Every row gives one point. To make a cloud, some directions were put in groups of two or more. Within a group, all points are equally far from the middle, so they leave a hole (a ring in 2 directions, a hollow ball in 3). The other directions are filled evenly. Then the cloud was stretched, turned, moved and blurred a little. How many holes are there, and how many directions does each take, smallest first?
(in the rows, 128 means zero)

Cloud (14 x 2):
[[150 118]
 [146  95]
 [150 166]
 [132  71]
 [151 143]
 [151  96]
 [141 109]
 [ 83 128]
 [154  81]
 [163 101]
 [157  98]
 [105 132]
 [111 120]
 [191 135]]
Holes: 0

Cloud (28 x 4):
[[133 114 155 180]
 [118 166  85 129]
 [132 172 119 118]
 [129 136  66 130]
 [165 113  80 151]
 [ 81 118  99 124]
 [147 164 125 112]
 [ 81 153 113 125]
 [133 100 113  80]
 [ 92  87 148 152]
 [123 168  94 152]
 [ 95 133  79 132]
 [149 122  70 153]
 [109 146 134  85]
 [146 115  95  85]
 [146 135  82  97]
 [107 103  79 136]
 [173 132  96 155]
 [ 98 134 142 179]
 [133 103  97 184]
 [167 131 148 109]
 [149 100 108  85]
 [156 116 167 146]
 [127 158 135  94]
 [140 167  98 117]
 [169 144 116 157]
 [162 125  81 159]
 [132  66 120 146]]
Holes: 1 (4)

Cloud (50 x 6):
[[131 171 147 101 128 198]
 [114  84  86 145 166 172]
 [114 124 121 131 170 136]
 [129 138 120 124 154  52]
 [137 147 175 155 139  95]
 [146 154 179  85  85 150]
 [113 187 110 136  85 113]
 [121 106  98 111  94 150]
 [139  70 118 132 112 149]
 [ 83 111 138 129 184 155]
 [119 133 119 143 104 171]
 [139 137 101 127  96 106]
 [133 100 140 164  77 143]
 [177 104 135  96 119 124]
 [118 145 125 202  96 167]
 [ 90 166 114 144 144 148]
 [114 164 181  95 135 145]
 [119  80  84 139 134  79]
 [128  75 115 127 160  95]
 [130 139  90  97 106 108]
 [160 119 111 166 159 112]
 [ 89  79  81 172 143 148]
 [111 100 141 137 184 115]
 [140 116  87 129 108 153]
 [ 89 148 107 140 140 104]
 [100 136 160  67 150 165]
 [121 159 112 110 110  96]
 [154 143 117  74 112 149]
 [146 121 116 152 150  77]
 [141 159 137  98 120  76]
 [161 129  79 147 109 117]
 [133 175 184 145 142 155]
 [121 155  70 115 158 142]
 [ 87  99 148 137 140 140]
 [123 183 152 114 166 129]
 [118 151 121  82 161 164]
 [134  81  60 119 122 163]
 [ 61 103 110 136 192 138]
 [155 137 157  71 121  94]
 [123 131 160  96 117 144]
 [119 110  94 182 115 133]
 [166 117 139 117  99 123]
 [ 88 153 127 141  86 135]
 [138 113 136 169  96 152]
 [163 141  96 170 146 142]
 [170 127 118 139 136 124]
 [ 91 125 122  72 143 152]
 [ 93 124 115 108 140  81]
 [120 124  95 136 112 146]
 [ 82 141 124 186  81  83]]
Holes: 0

Cloud (86 x 8):
[[158 143 187 107 142  92 153 107]
 [100 147 172 137 171 169  84 105]
 [146 120 111 155 130 154 145  79]
 [143 114 174 110 121 163  89 137]
 [ 84  87 128  93 171 110  65 148]
 [118 163 141 159 144 160  89 174]
 [102 125 131 167 136  75 128 122]
 [156 110 176 113 172 150 125 103]
 [142 135 112 137 103 143 151  87]
 [ 99 153 109 135 128  73  90  81]
 [130 187 161 149 135 161  97 144]
 [ 95 134 119 124 112 133 119  60]
 [141 110 108 157 149 113  76  93]
 [148 171 153 151 154 159 141 154]
 [145 105  86  74 116 125  89 134]
 [183 137 165 132 110 163 103 124]
 [113 130 184 136 127 170 113 112]
 [ 78 130 111 116 173 172  75 142]
 [107 106 127 108 158  87 120  65]
 [163 157 159 126 121  89 157 118]
 [131 130 113  68 181 106  83 149]
 [138 170 125 144 122 159 122 173]
 [117 138 105 155 187 128  90  80]
 [109 143 157 122 184  81  99 173]
 [131 162  94 122 127  93 142 135]
 [168 128 115 147 110 167 114  90]
 [147 156 165 115 144  90 155 146]
 [135 134  94  62 143 122  85 142]
 [122 105  89  97 113  93 140 127]
 [112  99 104 139 157 145 144  88]
 [170 165 111 145 170  87 105 104]
 [161 106 154  95 127  88 105 171]
 [153 118 107 144 140 110 167 124]
 [128 115  99  83 166 183 115 164]
 [160 117 101 107 166 171 122 107]
 [108 138 106 127 161 152  54  96]
 [ 71 123 168 115 150 122 138  97]
 [111 125 148 145 118  65  96 130]
 [180 150 124 133  97 161 112 123]
 [118 180 178 130 172  90 133 124]
 [116 133 119 129 102  86 107  61]
 [104 165 128 157 115 146  85 166]
 [124 177 110 133 114  90  77 124]
 [104 147  95 136 146  67  91 118]
 [126 165 105 127 106 124 129 175]
 [170 155 175  85 119 148  89 135]
 [138 190 131 140 106 134 104 141]
 [ 75 155  90 152 159 129 135 113]
 [ 80 160 144 145 124  88 117 164]
 [106 121 170 148 124 165 121 139]
 [112 113 145  87 144  91 125  65]
 [113 157 151  80 140 154 135 146]
 [109 113 135 162 133  74 129 129]
 [ 82 122 146 123 187 105 122  80]
 [ 86 124 110 163 102 131 132 132]
 [115 158  86 143 141 127 160 156]
 [ 77 109 139 117 157 147 145  95]
 [148 135 118 118  86 100 131  94]
 [124 105 105 102 127 178 109 106]
 [121 150 156 130 195 127 144 170]
 [104 115 180 138 172 141 134 102]
 [165 155 139 147 172  98 124 153]
 [140 148 100 153 165 108  63 104]
 [166 126  95  88 170 103  99 113]
 [136 168 176 157 183  95 106 116]
 [151 106 117  86 176 104 133  95]
 [133 117 100 116 100  94 147 132]
 [ 85 131 132 104 165  78  88  78]
 [158 125 146  88 176 171 109 138]
 [147 130 150 163 121 124 160  96]
 [179 119  93  94 155 133  88 111]
 [ 85 124 109 157 109 102 136 117]
 [156 142 147  65 168 113  80 127]
 [113 137 106 186 154 147 101 129]
 [ 68 129 141 113 148 170  84 131]
 [128 110 112 139 149  80 108  69]
 [144 153 167 104 170 168 151 109]
 [155 115  94 137 155 147 156 111]
 [105 173 152 112 123 128 113 182]
 [139 123 131  86 197 116 143 124]
 [155 144 156  97  96 118 109 161]
 [164 160  97 103 130  87  88 112]
 [134 104 164 154 155  97 108 132]
 [ 75 140 142 101 127 144  80  87]
 [ 85 117  85 162 184 123 121 125]
 [176 161 171 108 126 164  97 137]]
Holes: 3 (2, 2, 3)

Cloud (94 x 9):
[[146 144 123 173 139 139  89 180  93]
 [157 161 157 187 147 125 158  99 107]
 [113 137 161 154 130 136  72 199 117]
 [150 129 166 152 125 113 176  84 113]
 [ 97 128 163 147 183 154 169 136 157]
 [133 146  87 131 108 158 124 136 140]
 [110 181 169 135 131 141 110  92 161]
 [126  81 163 130 141 148 132 156  72]
 [174 113 121 114 114 144  97 171 123]
 [175 138 138 180  89 144 142 141 125]
 [118 163 123 155 131 156 121 164 186]
 [ 82 139 117  97 132 141 162 133  96]
 [172 123 149 142  99 147  72 147  98]
 [118  93 168 114 123 179 154 122 133]
 [ 95 171 190 169 144 111  94 108 110]
 [110 125  95 141 166 122 160 112 155]
 [181 164 167 128 148 146 146 150 136]
 [160 104 175 161 117 177 121 112  92]
 [120 128 211 132 141 109 114 117 140]
 [143 142 170 163 153 123  75 125 174]
 [ 93 116 189 170 159 109 149  95 107]
 [ 72 139 134 151 121 103  68 137 127]
 [116 121 112 139 177 166 119  95 153]
 [114 122 132 120 181 121 132  85 159]
 [ 92 135 148 166 144 138 194 140 139]
 [106 146 134 145 127 100  69 116  86]
 [137 119 191 111 126 129 156 148 144]
 [142 142 154 172 151 135  97 115 185]
 [130 123 138 168 108 113 152 199 147]
 [108 117 179 150  92 155 154  96 127]
 [131 156 132 149 131 132  81 154 187]
 [188 120 166 154 124 145 147 168 112]
 [140 157 100 100 115 139 123 128 105]
 [146  95 138 142 118 148 126  87 147]
 [116 133 140  89  99 124  78 162 150]
 [114 151 100 163 128 106 128 189 125]
 [103 130 117 143 137 124 101 211 123]
 [160 130 168 138 122 126 143 197 118]
 [107 172 144 147 108 183 114 115 145]
 [149 118 154 112 124 159 173 161 106]
 [143 108 150 125 147 169  86 181 153]
 [166 141 170 129 139 137 128  77 145]
 [123 110 160 202 155 140 129 128  67]
 [101 116 163  78 130 157 139 124 147]
 [144 107 138 173 193 153 148 114  92]
 [ 86 102 159 154 146 169  85 104 119]
 [129 126 177 178 144  81 144 182 112]
 [185 107 131 148 141 166 154 150 117]
 [110 113 175 169 175 112 157 171 108]
 [104 135 126 121 189 174 142 153 122]
 [174  95 155 167 133 112 111 172  84]
 [171 115 122 157 167 162 163 127 142]
 [112 158 161 111 107  99 113  85 125]
 [ 86 129 149 187 134 148 139  98  85]
 [ 67 112 130 117 131 152 131 162  92]
 [129 115 162 166  75 136 100 159  81]
 [141 125 123 125 105 143  89 179 173]
 [147  75 139 155 182 135 151 113 100]
 [153 123 117 167 158 155 121  96 148]
 [161 108 134 139 180 121 133 166  78]
 [166 169 167 113  95 147 129 128 147]
 [ 94 103  88 122 151 105 131 158 137]
 [126 128 144 131 189 154 124  95 170]
 [121  66 136 110 159 147 126 152 137]
 [167 141 118 120 167 108 144 171 143]
 [101  93 173 165 124  84 115 143  89]
 [ 92 100 171 182 152 162 162 125 128]
 [ 92  82 161 153 151 131 156 135 157]
 [145 133  92  97 125 120 146 152 135]
 [108 135 182 139 136 148 176 145 158]
 [144 113 139 142 154 122  68 170 165]
 [100 141 135 155 140 141 100 201 164]
 [127 148 140 145  71  86 120 162 107]
 [121 106  98 131 145 126 104 172  79]
 [112 185 139 138 153 124 110  98 108]
 [ 89 168 170 138 130  97 168 137 142]
 [ 88 101 159 162 134 168  97 136  81]
 [132 101 174 101 147 161  94 105 119]
 [145 100 107 116 127 146  77 148 119]
 [ 85 109  93 110 142 130 102 175 127]
 [100 140 164 144 103  70 123 161 149]
 [120  88 130 201 157 131  97 137  99]
 [162  94 159 187 156 124 122 175  89]
 [110 119 188 191 149 126 130  86 139]
 [135  84 169 123 125 127 160 110 118]
 [ 92 120 148 113 140 103  86 191 109]
 [165 165 151 141 113 164 148 104 109]
 [135 145 111  96 133 157 143 168  99]
 [ 89  85 139 155 141 131  70 149 134]
 [157 101 128 173 155 121  91 108 126]
 [134 120 131 200 135 127 148  99  90]
 [123 154 199 134 155 135 146 158 126]
 [126 125 173 134  84 108 152 106 133]
 [120 137 195 157 152 131 155 121 171]]
Holes: 1 (9)
